Each row is a point. Each copy is the shape, with its points in the same order, turned, moved and blurred by noise. Say if it was mirrored as well.

Shape (6 x 3):
+0.20, +0.17, +0.10
-0.15, +0.31, -0.06
-0.61, -0.53, +0.16
-0.10, +0.43, +0.47
+0.23, -0.23, -0.12
-0.28, +0.15, +0.24
Copy 1 (6 x 3):
+0.44, +0.09, -0.16
+0.11, -0.02, -0.35
-0.37, -0.06, +0.52
+0.14, +0.52, -0.26
+0.49, -0.25, +0.13
-0.04, +0.24, -0.09
Copy 1 is: only turned
Copy 2 (6 x 3):
-0.27, +0.27, -0.04
-0.43, -0.12, -0.23
+0.24, -0.65, +0.28
-0.73, +0.02, +0.22
+0.13, +0.21, -0.18
-0.31, -0.26, +0.13
Copy 2 is: only turned
Copy 3 (6 x 3):
+0.28, -0.13, -0.01
+0.11, +0.26, +0.18
-0.76, -0.14, -0.15
+0.27, +0.26, -0.34
+0.03, -0.47, +0.22
-0.08, +0.15, -0.16
Copy 3 is: mirrored

Shape (8 x 4):
-0.25, -0.71, +0.11, +0.00
+0.13, +0.20, +0.27, -0.06
-0.07, -0.47, -0.34, -0.16
-0.11, -0.44, +0.36, -0.02
+0.13, -0.25, -0.47, +0.08
+0.12, +0.06, -0.16, -0.54
-0.44, +0.40, -0.12, +0.16
+0.30, -0.24, +0.10, +0.02
Copy 1 (8 x 4):
+0.09, -0.19, +0.27, -0.67
-0.11, +0.46, -0.17, -0.01
+0.47, -0.20, -0.02, -0.29
-0.10, +0.12, +0.16, -0.56
+0.33, -0.28, -0.24, -0.03
+0.54, +0.45, -0.19, -0.07
+0.02, +0.12, +0.33, +0.47
-0.04, +0.07, -0.32, -0.30
Copy 1 is: mirrored
Copy 2 (8 x 4):
+0.23, -0.46, -0.52, +0.28
-0.15, +0.17, +0.16, +0.23
+0.11, -0.62, -0.17, -0.16
+0.14, -0.22, -0.38, +0.45
+0.28, -0.37, +0.09, -0.33
-0.39, -0.37, +0.20, -0.07
-0.25, +0.48, -0.22, -0.38
+0.31, -0.18, +0.14, +0.26
Copy 2 is: only turned
